Rows are points. The ring and each string are closed loops that go straight from each point to the next, and from the last back to the first. Before rounding, they use only three directions, however many columns there are. How many times does the string pass through the ring? Passing back the other way cancels.

Ring (9 x 3):
[[ 2.5 -2.7  2.4]
 [ 1.4  0.4  1.5]
 [-1.5  3.3 -0.3]
 [-3.1  3.3 -0.8]
 [-3.9  1.7 -0.8]
 [-3.1 -2.6 -0.5]
 [-1.6 -5.0  0.0]
 [ 0.5 -6.4  0.9]
 [ 2.4 -4.9  2.4]]
String (27 x 3):
[[-1.6 -3.7  1.2]
 [-0.9 -2.9  0.8]
 [-0.6 -3.9  0.0]
 [ 0.1 -6.0 -0.8]
 [ 0.2 -4.7 -0.6]
 [-0.3 -2.2  1.0]
 [ 1.4 -4.4  2.8]
 [ 3.3 -5.9  4.1]
 [ 4.9 -6.2  4.0]
 [ 3.8 -3.9  3.0]
 [ 3.9 -2.2  4.1]
 [ 2.4 -0.6  3.8]
 [ 0.5 -0.5  1.7]
 [-0.1 -0.5  0.3]
 [-0.2  0.5  1.8]
 [-0.6  3.3  1.2]
 [-1.8  6.1 -0.5]
 [-2.5  4.6 -1.6]
 [-3.0  3.7 -2.4]
 [-4.8  5.8 -1.7]
 [-4.4  3.9 -0.3]
 [-3.4  1.5  0.5]
 [-1.9 -0.4  0.7]
 [-2.2 -1.1 -1.2]
 [-3.5 -1.6 -2.4]
 [-4.6 -3.1 -1.3]
 [-3.6 -4.5  0.5]]
Times through: 1

Ring:
[[-0.8  0.0 -0.4 -0.1 -2.1  6.3]
 [-4.5  2.3 -0.1  1.9  1.3  3.8]
 [-4.1  2.4  1.0  2.1  2.6 -2.0]
 [-0.7 -0.1  1.3  1.2  1.7 -4.6]
 [ 1.8 -2.6  0.6  0.6  0.6 -2.8]
 [ 1.8 -2.3 -0.3 -0.5 -2.2  4.0]]
String:
[[-1.3  0.1 -0.1  0.7 -0.4  3.5]
 [-3.0  0.0 -1.2  2.2  1.7  6.1]
 [-5.4  2.1 -0.9  2.9  2.8  5.4]
 [-7.1  4.1  0.2  3.2  3.7  1.8]
 [-6.1  3.2  0.7  3.5  4.9 -2.2]
 [-4.6  3.9  2.4  1.7  2.4 -6.4]
 [-1.7  2.0  2.2  0.3  0.0 -4.9]
 [-0.9 -0.2  0.4  0.9  0.5  0.1]
 [ 0.3 -2.3 -0.3  1.7  1.9  0.0]
 [ 3.9 -6.1 -1.0  1.4  1.8  0.0]
 [ 4.5 -5.0 -0.5 -0.7 -2.2  2.7]
 [ 1.8 -0.7  0.6 -2.0 -4.8  4.0]
 [-0.5  0.5  0.5 -0.6 -2.6  3.4]]
Times through: 2
String:
[[-0.3  0.4  0.5 -0.7 -2.8  3.6]
 [-0.4  0.7  0.0 -1.4 -4.4  7.3]
 [-1.4  0.1 -1.2 -0.2 -2.8 10.4]
 [-2.7  1.4 -0.7  0.2 -2.0  8.6]
 [-2.8 -0.3 -1.5  2.2  1.7  7.0]
 [-1.9 -0.8 -0.8  2.1  2.0  3.2]
 [-2.3  2.1  1.0  0.1 -1.3  1.6]
 [-5.3  4.0  0.5  1.2  0.0  3.9]
 [-6.0  3.7  0.0  2.2  1.8  4.1]
 [-5.4  1.2 -1.2  3.8  4.6  4.3]
 [-2.9  0.3 -0.4  2.2  2.3  2.4]
 [-2.0  1.2  0.6  0.7 -0.2  1.2]
 [-4.8  4.3  1.0  0.5 -0.9  2.7]
 [-5.8  3.8 -0.1  1.7  0.7  5.4]
 [-4.6  0.8 -1.6  3.0  2.9  7.0]
 [-2.4 -1.1 -1.4  2.6  2.7  5.2]
 [-1.6  1.1  0.6  0.2 -1.0  2.1]
 [-1.8  1.9  0.6 -0.7 -3.0  4.6]
 [-0.9  1.5  0.1 -1.7 -5.2  8.4]
 [ 0.6 -2.4 -1.6  0.2 -1.8  8.9]
 [ 0.5 -2.5 -1.1  0.9 -0.1  5.3]
 [-0.2 -0.6  0.1  0.2 -1.1  2.7]
 [ 0.8 -0.1  0.6 -1.4 -3.9  3.4]
 [ 2.3 -1.8  0.0 -1.7 -4.4  5.4]
 [ 2.8 -4.1 -1.4 -0.2 -2.0  6.9]
 [ 0.5 -2.8 -1.1  1.3  0.8  4.0]
 [-0.1 -0.7  0.0  0.1 -1.2  3.1]]
Times through: 5

Ring (7 x 8):
[[-2.3 -1.4 -3.9 -1.1  3.8 -5.2 -0.5 -4.1]
 [-0.2 -1.7 -1.5  1.7 -0.2 -3.8 -1.0 -6.1]
 [ 0.6 -0.1  0.9  3.1 -3.4  0.6 -0.2 -4.0]
 [-0.8  1.9  1.1  2.0 -2.9  3.7  0.8  0.1]
 [-2.1  2.7 -0.4 -0.2 -0.5  3.9  2.0  2.5]
 [-3.1  1.6 -3.7 -3.3  4.1 -0.1  2.9  2.1]
 [-3.1 -0.2 -4.5 -2.9  5.1 -3.7  1.1 -1.2]]
String, 31 rows:
[[-2.4  4.0  0.8  0.3 -1.8  6.6  2.1  4.6]
 [-0.6  3.1 -0.1 -1.0 -1.4  5.7  4.8  3.7]
 [ 0.0  1.7 -1.3 -1.4 -0.3  2.8  4.8  1.4]
 [-1.6  1.2 -1.5 -0.5  0.6  0.9  1.7  0.1]
 [-1.7  1.3 -1.7 -1.0  0.9  1.0  2.1  0.5]
 [-0.6  1.5 -2.6 -2.8  1.6  1.6  5.2  1.8]
 [-2.6  2.5 -3.9 -4.8  4.2  1.9  5.5  4.5]
 [-3.4  2.0 -4.8 -5.2  5.6  0.1  4.7  3.8]
 [-1.9  0.8 -5.2 -5.2  5.4 -1.4  5.5  1.8]
 [-1.0  0.2 -2.7 -1.6  1.9 -1.0  2.7 -1.1]
 [-2.9  0.3 -2.8 -1.1  2.8 -1.9  0.2 -1.1]
 [-1.4 -0.3 -3.5 -2.1  3.0 -2.5  2.3 -1.7]
 [-0.5 -0.8 -4.0 -2.6  3.2 -3.2  3.4 -2.3]
 [-2.0 -0.1 -2.6 -0.7  2.2 -2.2  0.4 -2.0]
 [-3.9 -0.1 -2.7 -0.2  3.1 -3.2 -2.2 -2.3]
 [-4.9 -1.2 -4.6 -1.3  5.9 -6.6 -3.0 -3.7]
 [-3.7 -1.8 -5.7 -2.7  6.7 -7.5 -0.8 -4.0]
 [-4.3 -0.7 -4.3 -1.6  5.3 -5.3 -1.8 -2.7]
 [-3.8  0.0 -3.3 -1.1  3.8 -3.3 -1.1 -1.8]
 [-1.9  0.0 -3.1 -1.6  2.7 -2.1  1.5 -1.4]
 [-0.5 -0.2 -4.1 -3.3  3.3 -2.0  4.5 -0.9]
 [-3.1  0.7 -6.4 -6.3  7.5 -2.8  5.1  2.1]
 [-4.4  1.8 -4.9 -4.7  6.2 -0.9  2.8  3.1]
 [-4.2  1.7 -2.6 -1.7  3.2  0.0  0.3  1.6]
 [-5.0  2.5 -2.2 -1.4  3.0  1.2 -0.3  2.8]
 [-2.4  1.0 -1.6 -0.2  1.1  0.0  0.3 -0.4]
 [-1.2  1.6 -1.7 -1.4  0.7  1.9  3.3  1.3]
 [ 0.1  1.9 -1.4 -1.8 -0.2  3.2  5.3  1.9]
 [-0.8  1.0 -1.4 -0.6  0.1  1.2  2.6 -0.1]
 [-3.1  1.7 -0.7  0.6  0.3  1.3 -0.6  0.3]
 [-3.6  2.8  0.2  0.9 -0.6  3.6 -0.6  2.2]]
Times through: 0
String:
[[-1.2 -0.3 -2.9 -1.3  2.2 -2.2  1.8 -2.1]
 [-3.0 -0.1 -2.3  0.1  2.1 -2.6 -1.5 -2.6]
 [-3.2 -0.3 -1.8  1.0  1.6 -2.8 -2.6 -3.3]
 [-1.3 -0.2 -1.6  0.4  0.6 -1.4  0.2 -2.7]
 [ 1.3 -1.4 -1.0  1.4 -1.4 -2.1  1.3 -5.3]
 [ 3.7 -2.2  0.8  3.8 -4.8 -1.5  1.2 -7.9]
 [ 0.8 -1.0  1.5  4.7 -4.4 -0.5 -2.0 -6.2]
 [-0.8 -0.3  0.9  3.8 -2.8 -0.5 -2.6 -4.6]
 [-1.2  0.1 -1.1  0.9 -0.2 -0.7  0.0 -2.4]
 [ 1.2 -0.8 -1.2  0.6 -1.1 -1.1  2.3 -3.9]
 [ 2.2 -2.6 -1.3  1.9 -1.5 -4.0  0.9 -7.7]
 [ 0.2 -3.5 -2.7  1.5  1.1 -7.3 -1.7 -9.1]
 [-1.5 -2.8 -4.3 -0.6  3.8 -7.5 -1.1 -6.8]
 [-0.2 -1.3 -4.0 -2.3  3.1 -4.0  3.1 -3.3]
 [-1.0 -0.1 -2.7 -1.3  1.9 -1.7  2.1 -1.8]
 [-3.5  0.4 -2.7 -0.7  2.9 -2.0 -0.8 -1.2]
 [-4.9  0.4 -4.6 -2.8  6.0 -3.7 -0.5 -0.2]
 [-3.3 -0.2 -6.0 -4.7  7.0 -4.5  2.6 -0.4]
 [-1.8 -0.6 -4.9 -3.5  4.9 -3.9  2.9 -1.6]]
Times through: 0

Ring (6 x 11):
[[-1.1 -1.1 -1.7  7.5 -2.4 -1.3  2.2 -1.9 -4.9  5.7  3.5]
 [ 2.0 -1.1 -0.8  0.8 -3.6 -1.2  0.1  0.8 -3.8  1.4 -2.1]
 [ 3.1 -0.6  0.1 -2.9 -2.0  0.4 -1.0  2.0 -0.7 -2.5 -3.8]
 [ 1.9  0.3  0.7 -0.8  1.9  2.5  0.5  1.4  2.3 -3.8  0.3]
 [-1.6  0.2 -0.1  5.1  2.9  2.5  1.8 -1.5  1.6  0.0  4.7]
 [-2.7 -0.6 -1.3  8.2  0.2  0.4  2.2 -2.8 -2.1  4.3  5.2]]
String, 25 rows:
[[ 4.3 -0.1  0.1  0.6 -1.5 -0.1  2.1  2.6 -2.4 -0.4  0.2]
 [ 1.4 -0.3 -0.1  0.7 -0.4  0.9  0.4  0.7 -0.3 -1.0 -0.2]
 [ 3.9  0.7  0.7  1.3  1.4  1.6  3.1  2.6  0.2 -1.9  2.8]
 [ 3.5  1.1  1.4 -0.5  3.6  3.3  2.3  2.7  3.3 -4.9  2.5]
 [ 0.1 -0.1  0.6 -3.1  1.9  3.1 -2.2  0.3  4.1 -5.5 -2.7]
 [-0.3 -0.6 -0.2 -0.2  0.0  1.5 -1.2 -0.4  1.0 -1.9 -1.5]
 [ 0.5  0.3 -0.1  4.9  1.6  1.5  2.8 -0.1 -0.2  0.7  4.6]
 [-0.2  0.0  0.0  2.4  1.5  1.9  0.8 -0.4  1.0 -1.0  1.9]
 [-0.8 -0.6  0.0 -1.4  0.5  2.1 -2.2 -0.6  2.2 -3.1 -2.5]
 [-0.5  0.3  0.7 -0.6  3.2  3.6 -0.8 -0.2  4.4 -4.5  0.2]
 [-0.4 -0.3  0.4 -2.7  1.3  2.8 -2.5 -0.1  3.5 -4.7 -2.9]
 [ 1.4  0.4  1.0 -2.2  2.7  3.3 -0.6  1.2  4.0 -5.4 -0.7]
 [ 3.7  0.9  1.1 -0.1  2.4  2.5  2.3  2.7  1.9 -3.7  2.1]
 [ 3.4  0.3  0.5  0.8  0.4  1.2  2.1  2.2 -0.3 -1.6  1.4]
 [ 1.3 -0.5 -0.1 -0.7 -0.8  1.0 -0.6  0.7  0.0 -1.8 -1.8]
 [ 0.4 -1.0 -0.1 -3.5 -1.4  1.2 -3.1  0.2  1.0 -3.3 -5.2]
 [ 2.2 -0.6 -0.5  1.3 -2.2 -0.4  1.0  1.1 -2.7  0.7 -0.5]
 [ 0.2 -0.7 -0.4  0.5 -1.1  0.7 -0.7 -0.2 -0.6 -0.6 -1.4]
 [ 1.4 -0.7 -0.8  3.0 -2.3 -0.7  1.3  0.3 -3.4  2.1  0.6]
 [ 1.5 -0.8 -0.9  4.1 -2.6 -1.0  2.0  0.3 -4.2  3.2  1.4]
 [ 0.5 -0.8 -0.7  1.5 -1.7  0.1 -0.1 -0.2 -1.8  0.6 -0.8]
 [ 1.8 -0.6 -0.9  5.2 -2.3 -1.1  2.9  0.4 -4.6  3.8  2.7]
 [ 3.4 -1.1 -1.1  2.9 -4.9 -2.5  2.0  1.5 -6.5  3.9 -0.4]
 [ 3.1 -1.4 -0.6 -3.0 -4.7 -1.2 -1.7  1.8 -3.3 -0.7 -5.8]
 [ 5.4 -0.6 -0.2 -0.8 -3.9 -1.4  1.4  3.3 -4.3  0.3 -2.2]]
Times through: 0
String:
[[-1.2 -0.3  0.1  0.0  1.6  2.5 -1.3 -0.9  2.7 -2.9 -0.7]
 [-2.2  0.6  0.0  6.3  4.4  3.2  2.5 -1.9  2.6 -0.1  6.6]
 [-3.3  0.2 -0.3  6.1  3.8  3.0  1.4 -2.8  2.5  0.2  5.4]
 [-4.1  0.2 -0.8 10.0  3.6  2.3  3.2 -3.6  0.7  3.2  8.6]
 [-2.7  0.2 -1.3 13.5  2.4  0.7  5.9 -3.1 -2.7  6.8 11.5]
 [-0.7 -0.4 -0.7  5.0  0.0  0.6  1.6 -1.1 -1.4  2.0  3.0]
 [-1.1 -0.8 -0.6  1.8 -0.5  0.9 -0.8 -1.2 -0.2  0.0 -0.5]
 [-3.2 -1.2 -1.7  6.8 -1.3 -0.2  0.6 -3.2 -2.8  4.4  2.6]
 [-2.2 -0.9 -2.5 14.5 -2.3 -2.3  5.7 -3.3 -7.8 10.9  9.4]
 [-0.6 -0.8 -2.2 13.9 -2.7 -2.7  6.4 -2.1 -8.5 10.7  9.3]
 [ 0.2 -0.7 -1.3  7.2 -2.0 -1.1  3.0 -0.9 -4.7  5.1  4.0]
 [-0.4 -1.2 -0.9  1.0 -2.3 -0.1 -1.2 -0.8 -1.8  0.7 -2.2]
 [ 0.0 -1.4 -1.0  0.4 -3.1 -0.5 -1.5 -0.5 -2.4  0.8 -3.1]
 [ 2.3 -1.5 -1.4  2.6 -5.4 -2.6  0.8  0.7 -6.4  4.0 -1.6]
 [ 3.5 -0.7 -1.0  5.1 -3.9 -2.3  3.7  1.5 -6.6  4.8  2.4]
 [ 2.0 -0.6 -0.5  2.4 -2.0 -0.4  1.4  0.8 -2.9  1.4  0.5]
 [ 0.9 -0.9 -0.2 -2.5 -1.8  0.7 -2.2  0.5  0.0 -2.4 -4.4]
 [ 3.1 -1.0  0.3 -6.9 -2.8  0.6 -3.6  2.3  0.5 -5.0 -8.0]
 [ 4.6 -0.3  0.6 -4.9 -1.8  0.7 -1.1  3.3  0.0 -4.3 -4.8]
 [ 4.1  0.2  0.5  0.1 -0.2  0.8  2.0  2.7 -0.8 -1.6  0.7]
 [ 1.4 -0.2 -0.1  1.8  0.0  0.9  1.2  0.6 -0.6 -0.4  1.1]
 [ 0.1 -0.7  0.2 -4.0 -0.1  2.1 -3.2  0.2  2.6 -4.6 -4.9]
 [ 2.7  0.7  1.2 -1.9  2.8  3.2  0.5  2.1  3.6 -5.3  0.2]
 [ 3.2  1.6  1.2  4.6  4.7  3.1  5.4  2.1  2.0 -1.8  7.9]
 [ 1.1  0.7  0.4  4.3  2.8  2.2  3.3  0.5  1.0 -0.6  5.3]
 [ 0.1 -0.1 -0.1  2.8  1.0  1.5  1.2 -0.3  0.4 -0.4  2.1]]
Times through: 5
